Each row of a before or after table is a point. One or more steps were done to the points. Then noise was added and the rows were shuffled. The steps act on columns, c1 being the first. Name the steps. A step turns or swaps two columns, mirrors them in a line or flattens them onto one, adds a multiple of one to another, or multiplies or shifts one. Angles are multiples of 10 degrees, from the lower column toward the higher: turns from -170 to 170, lines from 10 to 170 but not 90. Use the fewest steps. Two steps may share a column if one is a turn and the other turns, adds or multiplies; they go together, in the order done. Otherwise the lowest column goes first.

Before (11 x 3):
[[-27   0  14]
 [-28  39  -7]
 [ -5  10 -21]
 [-23  22  -8]
 [-13  -2 -19]
 [-27  17 -26]
 [-16 -18  -6]
 [-23 -33  -7]
 [ -3  19 -13]
 [-17  17  60]
 [ -8 -18 -12]]
After (11 x 3):
[[-14 -10 -12]
 [-15 -26 -13]
 [ -1  16 -32]
 [-21  47 -19]
 [-24  19   3]
 [-37  28 -10]
 [-12  30   8]
 [-14 -12   3]
 [ 45  30 -43]
 [-23   8   2]
 [-17  31 -13]]
Steps: mirror c1 and c3 in the line at 30 degrees; shift c2 by 10

Before (13 x 4):
[[ 20  10   1  -9]
 [-14  -8  -5 -34]
 [  4   7   9   5]
 [  4   3 -15  10]
 [  7  15  -6   9]
 [ -2  -2  -6   1]
 [  3 -18   6 -22]
 [ -6  16  -1  -5]
 [ -3 -19  -4 -20]
 [  9 -11 -10 -14]
 [  0  -5 -17   1]
 [  8   6   5   5]
 [  5  -9  -6   9]]
After:
[[  9  28   0   9]
 [  0 -49   5 -19]
 [ -4   8   5  -5]
 [ -8 -59  13 -34]
 [ 11  -3  13   1]
 [ -1 -51  -6 -22]
 [ 12  18   9  10]
 [  8   4   1   9]
 [ 14  -4 -13  -9]
 [  2  -1   7   1]
 [ 13 -32   3 -14]
 [ -2  14  -9   5]
 [  3  14  -9   5]]
Steps: mirror c1 and c3 in the line at 160 degrees; add 1.5 times c4 to c2

Before (8 x 8):
[[-26   4   5  17  -7  18   9  21]
 [-12  -3 -14   9  -1  24  -6   9]
 [-10  -9 -15   2 -11   1  16  13]
 [ 10   7  20   0  10 -14  -8  -5]
 [ 10 -12   6  13   0   6  11   2]
 [  7 -19  14  -6  27 -16   9 -10]
 [ -2  12  -8   9   6  23   1  30]
 [ 14  -8  15 -19  13  -1  14 -16]]
After (8 x 8):
[[ 14  27  14 -18   5  -3  -8 -15]
 [-12   8 -12  12   7  49   7   6]
 [-27 -14   5  17  -4  37  36   0]
 [  6  61  13  -6  15 -32  -3 -11]
 [ 10  -8  20  -1 -20 -27 -15   7]
 [  9  28   5  13  23  13   5   0]
 [-11  15 -15   2  24   2  26  -5]
 [ -2 -25  -8   8 -29  46  20  21]]
Steps: add -0.7 times c1 to c7; turn c7 and c8 by -40 degrees; multiply c2 by 3; turn c2 and c5 by -140 degrees; multiply c6 by 2

Before (8 x 11):
[[-24  12  -6  -2   5 -10 -17 -12 -10  15 -12]
 [  0  18   6  -1  20  -3   4  -9   6  17 -44]
 [ -8 -10  17  13  11 -19  38 -20 -21 -23   9]
 [  5  10  12 -18  27 -15  -4   4 -25  -8  -7]
 [-10 -27   2  -1   7  23  -4  -5  -3  20  -9]
 [  5  28  -9  23  10 -33 -13 -10 -28   5  -7]
 [-21   1  10   4   2   3  -8  40 -30 -25  26]
 [  4   3 -10  -6 -20  -5  -7   2 -38  22   1]]
After:
[[ 13  11  -9  21  27  -5 -35  12  28   9   4]
 [ 13  27  12 -16  10  -3 -15  -2  25 -11   8]
 [-53   1  10   8   2   8  -1 -25  13 -23  50]
 [-60   5  -6  -4  12  10 -17  10  15  15  -9]
 [-20  11  17  17 -10 -43   3  25  14 -21  10]
 [-25   7   2  -5 -27  14  18   3   7  19  -8]
 [  0  20   6  -4  18  -5  -1  -5  17  16 -42]
 [ 10 -20 -10 -10   3   4  -8   5  32  21  20]]
Steps: multiply c1 by 2.5; swap c2 and c5; turn c4 and c10 by 10 degrees; turn c6 and c7 by 60 degrees; turn c9 and c11 by 150 degrees; turn c8 and c11 by 160 degrees

Before, 12 rows:
[[ 37 -26 -18  -8  -4   0   6 -17  11 -35  20   1]
 [ -7   0   4  14 -18  -1 -13   4  17  11   7 -16]
 [  2   1  -4   3  -5  -4   0  16 -18  13  10  -2]
 [  5  11  -1  19  -4  -2   9   1  17  -6 -11  10]
 [  6 -15 -17   1 -10   0  -3  17  22  19 -10 -14]
 [  2 -21   3 -14   6 -11  35 -12  17 -17   7  -4]
 [ 33  10 -11  -7  -5  -2 -22  -2  -6  17  -5 -18]
 [ 19   6  21  15  -4  27  -4  -7 -12  14 -23  10]
 [  8  -9  -2  12  15   8  14 -11  -9   5  21 -11]
 [ 11 -11  -3  17  -7 -31 -11 -13  23  -9 -20  21]
 [  3 -14   3   0  11  -5   5   8  10 -11 -11 -17]
 [  6   9  27  11  21 -14 -20  -5  23   4 -10  26]]
After, 12 rows:
[[ -3   0   2   4 -18 -10   7  10  11  13  16 -16]
 [ -2 -11  -2   0  -7   0  10 -16  17  -5 -60  22]
 [ 13   2  -4   3  -3 -14  22   9 -10  11  18  -5]
 [ 18   9 -10   1  -3   6  -3 -25  -2  18 -12 -20]
 [ -6 -20   4  -2   5 -20  53 -10   9 -18   8  -4]
 [  6   7  22   6  -3  51  18 -20  -9  17 -36  11]
 [  8 -14   2   0  11   8  24   3  10 -11 -28 -17]
 [ -3 -10  -5   0  16 -21  34 -14  -7   8  48 -12]
 [ 12 -25 -19  -6  -2 -25  26 -40   9 -36  43   2]
 [  5  10   0   1  -5  13  28  -3  12  -2 -24  12]
 [  0  10  30   0  22  -2   0  -8  17   6 -29  27]
 [ 18 -15 -16   2 -11  11  20   8  15  18 -23 -14]]
Steps: turn c1 and c8 by -50 degrees; flatten c4 and c10 onto the line at 80 degrees; multiply c11 by 2.5; turn c6 and c11 by 30 degrees; shift c7 by 20; multiply c9 by 0.7

Before (14 x 18):
[[-23   1   9  15 -10  -5  -6   7  -3   4  35 -10  10  23  27  21  11   2]
 [-35 -19 -13  -3  12 -25  -4 -14   1 -17 -23 -15  13   3 -13   8  -6  10]
 [  5  -2  -4  -7 -16   9 -23   6  -6 -16  -3  -1   1  11  -3  -6   2  24]
 [ 11   2 -10  -5  -2 -17   1   3  24  13   5 -13 -22   0  14   6  -5   5]
 [ 19 -20 -13   4  -1   8  -3   3  -7  -5 -33   0  -6 -11  -3   2  -9 -15]
 [ 11  -8 -13  29 -19  10  -9  -3  -2  24  19  21   0   5  -5   3  -1   4]
 [ -8  12 -23 -13  16  -9 -13  -9 -16  18   7  -4 -22   7  18  10 -16   2]
 [  2 -15 -15 -10   8   3  -9  17   6   4  -3   3  -3  -7 -11  -1  -7  20]
 [ -1   5  -2  -5  -1   8 -19 -18   5  -7 -15  20  11 -10  -5  -5  20   8]
 [ 11   9  19   8 -13  -5 -19  14  -1 -12 -13   8 -14  18   8  40 -17  14]
 [ -1   3 -15  13  10  13   8 -15 -13 -11 -18  10 -11  15   4  15  10  11]
 [ -7  -1 -30   9 -20   0  -7  -2  -1 -13  -8  29 -14 -10 -22   8  27 -12]
 [-13 -11  -5  20   9 -12  -2   7   0 -20 -11  -1 -17  -5   9   0 -17   9]
 [ 11  -6  -3 -16 -30  -7  -3  25   2  -9 -31  17  -2   3   5   5 -14   0]]
After:
[[-17 -20 -26  -8  -1  -2  -3  -3  12  -9 -35   1  -5 -11  -3   2  -9 -15]
 [ -8   4 -31  12  10  -4   7  -4  17  -8 -19   9 -10  16   5  16  18  11]
 [ -5  -1 -60  17 -20  -2  -7  15   1  -1  -8  29 -14 -10 -23   9  21 -12]
 [  2   2 -21 -16  -3  12   1  -2 -26  -4   5 -13 -22   0  14   6  -5   5]
 [ -7 -11  -9  29   9  -6  -3  -7 -12  -6 -12  -1 -17  -5   8   0 -18   9]
 [ 11 -20 -25  31  12 -12  -4 -15 -24  21 -23 -16  13   4 -13   8   4  10]
 [  2 -14 -30  -8   8   6  -9   9   0   8  -3   3  -4  -7 -11  -1 -15  21]
 [-17   9  38   3 -13  -3 -19  -1  -4  -7 -13   8 -15  18   9  40 -21  15]
 [-15  -7  -5 -10 -31  -2  -3  10  -7  12 -30  17  -2   5   4   5 -27  -1]
 [ 19  12 -46 -11  15 -18 -13 -17   0   9   7  -5 -24   6  16  11  -7   2]
 [ 12  -9 -25  -7 -19   3  -9  -3  10 -37  20  21   1   5  -5   3   1   4]
 [ -4   5  -4   3  -1   8 -19  -2   4   7 -15  21  11 -10  -5  -6  26   8]
 [-15  -2  -8   2 -16  -1 -23   6  10   9  -3  -1   0  11  -3  -6  -1  23]
 [ 18   2  18  20 -10  -5  -7  13  -2  -5  35 -10  12  23  26  21   6   2]]
Steps: turn c1 and c10 by -130 degrees; turn c4 and c10 by -60 degrees; multiply c3 by 2; mirror c6 and c9 in the line at 30 degrees; turn c8 and c17 by -40 degrees

Before (8 x 20):
[[-13 -42  12   9 -32 -34  -9 -33  -4  15  12  -9  39  20  18  60 -17 -16
  -20  22]
 [ 21  13 -44  -7 -12  26 -10  -4 -14  16 -21   3  25  -7  17  -7   5   7
   12  -1]
 [  8   4 -30  -5 -13  20  -3   3   5   1 -33 -18  11 -17   8 -15 -11  23
   -9  30]
 [  4  -9  20  15  -1 -48 -11  -5  26   8   9  31 -41  40 -37  12  13  -4
   10   4]
 [ -6  18 -35  12  16  13 -28   4  -3 -19  -9   3  19  -2 -16  -6  -9   5
   -8   2]
 [ 18  -6 -25  28   6  25  -8  23  20  31 -22 -15  11  27  26  -3 -11  21
    8 -19]
 [ 13 -39  19  16   3 -44 -36 -27  34 -22  -2  29 -20  12 -25  24  21 -26
    2  20]
 [ -1  21 -30   1  14  31  -9  16  -5   0 -27 -17  -8  -5  23   4 -20  -1
   24 -11]]
After, 8 rows:
[[ -6  18 -34  13  16  13 -29  -8  -1  19  -7  -4   5  18 -16  -6  -8   3
   -8  12]
 [-13 -42  11   8 -32 -34  -8   6  13 -20  35 -15 -12  42  18  60 -16   9
  -20  39]
 [ 18  -7 -25  28   7  26  -7 -18  21 -23 -27   8 -24  15  27  -3 -12 -30
    8  -8]
 [ 14 -38  19  16   3 -44 -36  -7  -1  11  25  46 -15 -17 -25  24  21  32
    1  -1]
 [ 21  14 -44  -8 -12  26 -11 -21 -16 -12   0  -6  10  23  17  -7   5 -12
   12  -5]
 [  7   4 -30  -4 -13  19  -3 -33  21   7  -9 -10  19   7   8 -15 -12 -22
   -9  41]
 [ -2  22 -30   2  14  31 -10 -23   0   0 -20  -6   4  -8  23   4 -19   1
   24   9]
 [  4  -9  19  15  -1 -48 -10   8 -11  -9   7  43 -47 -34 -38  12  12   2
   10  -9]]
Steps: turn c8 and c11 by -80 degrees; add 0.5 times c19 to c12; turn c9 and c12 by 50 degrees; turn c10 and c18 by -160 degrees; turn c13 and c14 by 80 degrees; add -1 times c17 to c20

Before (10 x 32):
[[ 10   7  -6 -31 -23  -5 -43  -3  12  -2 -11 -17  -7  24   7 -18  19  11
  -32   7  19   6  23 -20   7 -43  -5  -4  20  38 -14   1]
 [ -9 -28  -3   6  10   9 -10 -22  23 -31 -16 -28  37  -4  23  -3 -33 -10
   21  17  14  31  -3 -18 -31   4  -1 -12   4  21   8  -3]
 [ 30  -3  -8 -16 -29 -12 -14   8   3  -4  -3 -17  11   0 -15  -7  11  13
  -16  15  11 -12  11   7   9 -50 -21   5  34  26 -20   4]
 [-20 -34 -17  32  12  14  11  16  19 -10  -7 -27  19  13  47  14 -25 -17
   10  -1  22  25 -28   2 -16  -6   3 -25  -1  15   3  17]
 [ 13 -26  -6  15  -6  14   6 -21  17 -21 -27 -53   4   9  20 -19 -28 -33
   -8  33   9  31   1 -33 -21 -11  -6  -9  18  34  -6  11]
 [-15  10  14  11  -1 -30 -13  25   9  10   7  11 -35  -2   4   4  11  25
    2   6 -36   2   5  15  17 -26  20  -2  32  -6 -11  12]
 [-16 -10  11 -25  -2 -18 -30  15   9  21  -1  -7 -28 -12 -13   7  12   6
  -24 -13  -9 -23  20  -8  17 -51 -15  12  42  16 -13  12]
 [-15  -5  27  -1  13 -15  27   8   6  25   6   2 -31   9  15 -13   3  22
   29 -38 -21  -8  -8  28  35  -2  26   7 -10 -11   8   0]
 [-11  -2   6  16 -14  -5  27  -7   6  11 -14  18 -38   9   2   9   9   7
   28 -21 -19 -12  -1   9 -12   8  22 -11   2  10  13 -14]
 [-24  12  -3  21  15 -18  15  11  -7  35   9  10 -25  15   6   6   6  15
   39 -16 -25 -33  18  12  16 -21  40   7   4 -18   9   8]]
After, 10 rows:
[[-16  10  -7  12  -1 -32 -14  25   8  -9   7  17 -36  12   4   4  11  25
   -5 -26 -35   4   6  15  11   6  20  -2  32  -6 -10  13]
 [ 10   8 -15 -31 -23  -4 -43  -3 -12  -1 -11   7  -7 -20   7 -18  19  11
  -32 -43  19  -7  23 -21 -17   7  -5  -4  19  39 -14   2]
 [ 13 -26  -3  15  -6  14   5 -21   7   1 -26 -21   4 -11  20 -20 -27 -33
  -17 -11   8 -49   1 -33 -53  33  -6 -10  17  35  -6  11]
 [-11  -1 -11  16 -14  -5  28  -7  22  -3 -13 -12 -38  -1   2   9   9   8
   17   7 -18  22  -1   9  18 -20  23 -12   2  11  14 -14]
 [ 30  -4   6 -15 -29 -12 -14   8  -7   9  -3   9  11  -6 -15  -7  12  13
  -14 -49  11  10  11   7 -17  16 -22   5  34  26 -21   4]
 [ -8 -28   5   6   9   8 -11 -21  29  12 -16 -31  37   2  24  -2 -33 -10
    1   4  14 -54  -4 -17 -28  17  -1 -12   4  22   8  -4]
 [-19 -35   1  32  11  13  11  16  21  -4  -7 -15  19 -21  46  13 -25 -17
   -4  -5  22 -34 -28   2 -27  -2   3 -25  -1  16   4  16]
 [-16 -11   2 -26  -2 -18 -30  16  -9  -6  -1  17 -27  17 -13   7  12   6
  -24 -52  -9  40  19  -8  -7 -13 -15  11  42  16 -13  13]
 [-24  13  -9  21  15 -19  15  10  19 -14  10  16 -26 -12   6   6   7  15
   34 -21 -24  59  19  12  10 -16  40   7   4 -18   9   8]
 [-15  -5 -24  -1  13 -14  27   7  22 -18   6  35 -31  15  14 -13   3  22
   19  -2 -21  25  -8  29   2 -38  25   8 -10 -10   8   0]]
Steps: turn c3 and c14 by 130 degrees; turn c9 and c19 by -40 degrees; turn c10 and c22 by 150 degrees; multiply c22 by 1.3; swap c12 and c25; swap c20 and c26

Before (11 x 64):
[[  2  -7  13   7  12 -13  -5  -6  14  10 -13  -1   2  15  22  12  13 -19
   13 -22   0  21  -6  15  22  20 -27   4 -11   7 -14   0   1 -13  24   7
    5  -4 -11  17  -3  -6 -32  11  13  17  32   5  -8  -3   3   0  -4  -5
   10 -10   6 -19  25  23   8  11   8  20]
 [-19   9  21  -4  -7  16 -13   5  -9  24  -9  -2  -9 -10   4   3   0  -5
   -6   5   7 -11 -10   2  15   0  16 -10   5 -28  -9   7   6  -3 -25  26
   -4 -19   3  15  -1  -6  11   1 -31  -1  39  17  -1  -4  -6  -3  25  35
   -1 -21  26   6  12  -7 -20   2  15  -8]
 [-14  -1   1   0 -14   1 -21 -43   6   4  -9   2 -26   4   5  -5  -9  37
  -28 -18  -2   3  17 -27  25  -9 -18   6   8   4  21  -2 -16 -14 -10   7
    0 -16  -4   1  -6 -26  -4   3   6   0  39   6  42  30   9   9  -6  15
   31  10 -22   0   6  17 -13  -3  11   6]
 [  4   3  18 -13 -15  -2   5  14   0 -11   1   3  14  15  -6  19 -17   3
  -25  12   5  16  16 -25  -5  -5   2  -1 -17 -18   6  -4  20   3  -4  18
  -21  -5   4  -4 -16  14  -9  -4  20  -1 -18  38  -7  22 -15  -1 -18   8
  -10 -21 -10 -27  17  -1  -2  -4   0 -18]
 [-19   5 -13  12  -5  -8  -1  18  30 -11   2   0  -3   4  36 -14  -2 -18
  -24 -11  -5  21  14 -12 -10 -17 -35  -9  -3 -14  23  30  -9 -14   3  26
    4  -9   4 -23  -6   5  17  -2  16   7 -18  -5 -11   0  -5  -9  -7   1
   -7   0  11  -3 -17 -19 -11  -4  20  -1]
 [-15 -19   1 -12  -2  28 -33 -27   3  -4 -14 -18  14  10   8  13  10  -6
  -32  -4  17  19   0  30 -16 -10 -19  -6  18 -21   0  17   0 -27  17  10
   33   1  13  -2 -10   5 -11  -2  29 -14  11  -2 -15  29   6  21 -53 -32
  -19  -6 -10 -11  -6  16 -26 -22  42   9]
 [-14   3  23  -6 -16 -13  16  19 -10  -2  12   5  -9  -8  15  18  10 -19
  -19  -6 -17  45  -5  18  25  23 -26  14  10 -20  -5  27   8   4  -3  -7
    1  -2  -2  -2   4   2  21 -30   3   0  -9 -12 -17   4  21  17  14  -8
   -1  -1  17  17  -7  10  -1  14 -12  14]
 [  0  14  24  -4  14   0 -33  10 -13  11  -4  -4  25  -8  10  -6  24   9
  -14   9  -9  -5  19  -3   8  -8  -5  -1  10 -18  12 -34  -4  -7   6  -4
    7  -4 -20   5  15 -23 -22  -8 -38  20  -2  -4   6  -1   7 -12   5 -29
  -12  17 -18  11  24 -12  19  -8  -3   0]
 [ 10  -2  21  22   3 -27  -2 -13   2 -25 -13 -17  34  16  19  -1  -9 -13
  -11   5   5 -10  21  -3  -2  15 -28  18   7  15 -20 -14  14 -15  15  15
    4   1 -19  39  -5 -17   4 -13   1   1  -1  11   3 -13  15   2  11  12
   25  -9  24 -13  -5  19   2  13  17 -10]
 [  4 -24   3   1  18 -17   3   2   9 -19   0  20   3   5  -1  -4   2  17
    0  -4   8  19 -17  -2   2  -8  20  12 -20 -11  -5 -23   4   2  17  13
   15 -30 -32   0  -3  18  12 -19  12 -26   6  29 -18  19   5   0 -24  -7
   16 -10   0  13  -7 -17  21   4 -10 -23]
 [  8 -18   5   3 -26  27  13 -18 -15  -9  -6  20 -13   9  24  13   9 -60
  -23 -13   7  11   6  10   7  -6   1  -3   1 -28  -4 -19   9   9  -3  13
   -4  17 -17  -5   3   3  11 -37 -25   8  29  14 -22  -9  20 -14  -2  18
   15   1  -9   2 -15  15  -7   7  -1   9]]
After (11 x 64):
[[  4   2  19 -13 -15  -1   8  13  -2  -8   0   4  14  13  -7  21 -16  21
  -24  13  11  18  10 -27  -4  -6   2  -1 -12 -16   7  -4  20   0  -4  21
  -19  -4   6  -2   9  15  -8   0 -17   0 -18  34  -6  22 -17  -1 -20   7
  -12 -23 -13 -27  17  -3  -1  -1  -3 -21]
 [  0  -7  12   8  13 -14  -4  -5  16  12 -13   0   4  13  33  13  14   3
   14 -21   8  22  -7  16  17  21 -22   2  -8   6 -13  -3   1 -12  23   8
    9  -2  -9  20 -14  -6 -33 -18 -17  17  31   4 -11  -3   3 -15  -2  -7
   12  -9   7 -17  26  22   5  10   9  17]
 [-19   9  20  -3  -8  17 -12   3  -7  24  -9  -4  -6 -10  14   4   2 -30
   -8   8  -2 -13 -12   2   8   1   5  -8  -3 -27  -7   5   7  -5 -26  24
   -4 -19   1  15   5  -6  10  17   4  -3  40  18  -1  -1  -4 -10  24  32
   -3 -25  28   7  12 -11 -17   2  19  -8]
 [-15   4  26  -6 -14 -11  18  19 -11  -3  12   5 -11  -8  15  20  10  -4
  -20  -5 -15  45  -4  18  31  25  19  14  14 -22  -5  31   4   3  -3  -8
    5   1  -2  -1 -17   4  23 -37  -9   0 -10 -10 -16   4  22  -2  15  -5
   -3  -1  17  15  -9   9  -1  16 -13  19]
 [  1 -24   4   0  18 -17   5   4   8 -20   0  22   6   3  -1  -7   2  18
    1  -3  15  22 -15  -3   5  -8  24   8 -16 -12  -5 -18   3  -1  17  12
   16 -30 -34   0  12  21  12  13   4 -25   8  26 -17  21   5   0 -21  -5
   16  -8  -3  14  -6 -16  20   5 -11 -22]
 [-18   6 -10  15  -4  -9   0  19  30 -10   1  -1  -2   5  36 -15  -1   8
  -25 -13   2  23  14 -10 -13 -19  -9 -10   3 -13  21  25  -9 -14   2  24
    8 -10   2 -22 -14   7  19 -33 -18   6 -18  -2  -9  -3  -5  -2  -6   2
   -7  -1  12  -1 -19 -17 -10  -6  21   0]
 [  4 -21   4   2 -26  26  13 -20 -15 -10  -6  23 -16  11  32   9   8 -43
  -25 -14   3   9   5   8  -5  -6  35  -1  -3 -28  -4 -21  10  10  -1  13
   -5  17 -18  -3 -34   6   9 -11 -32  11  30  14 -22 -10  20 -15  -1  16
   16   4  -9   4 -16  13  -6   7  -1   9]
 [  2  12  26  -5  14  -1 -33   9 -13  11  -6  -3  26  -6  19  -5  25 -34
  -15   9  -8  -4  20  -6  -4  -9   6  -1  12 -18  12 -32  -3  -7   6  -5
    7  -5 -21   4   9 -24 -19  -9  24  21  -2  -6   8   0  11 -17   6 -29
  -13  17 -17  11  25 -13  20  -5  -3  -1]
 [  7  -1  21  22   1 -28  -3 -10   3 -26 -11 -18  35  17  16  -1  -8  -3
  -12   4  -4 -13  22  -4  -2  15   3  14   0  17 -21 -16  16 -14  14  15
    4   1 -20  42  -7 -19   3 -32 -13   1  -5  10   4 -15  17   3  13  12
   25  -6  24 -14  -7  19   4  12  19  -9]
 [-14 -19   0 -12  -2  29 -33 -29   2  -2 -12 -16  14   9 -10  13  10  24
  -33   0  -2  18   3  28   2 -12  -5  -7   1 -18   1  18   3 -26  18   9
   33   2  15   1  -5   2 -11 -22 -18 -12  10   0 -18  31   3  27 -54 -32
  -18  -7 -13 -10  -7  16 -28 -21  41  11]
 [-11  -1   3  -3 -13   4 -22 -41   6   6 -11   6 -27   6  11  -4 -10  19
  -27 -15  -5   2  20 -27  24 -11  -9   6   5   4  21  -2 -17 -15 -10   5
    2 -14  -5   2  30 -26   0 -18  17   1  40   4  43  29   8  -7  -3  16
   31   9 -23  -1   5  21 -13  -5  11   6]]
Steps: turn c25 and c52 by -40 degrees; add -0.7 times c52 to c15; turn c18 and c45 by -70 degrees; turn c41 and c45 by 130 degrees; flatten c21 and c29 onto the line at 130 degrees; turn c27 and c44 by 70 degrees
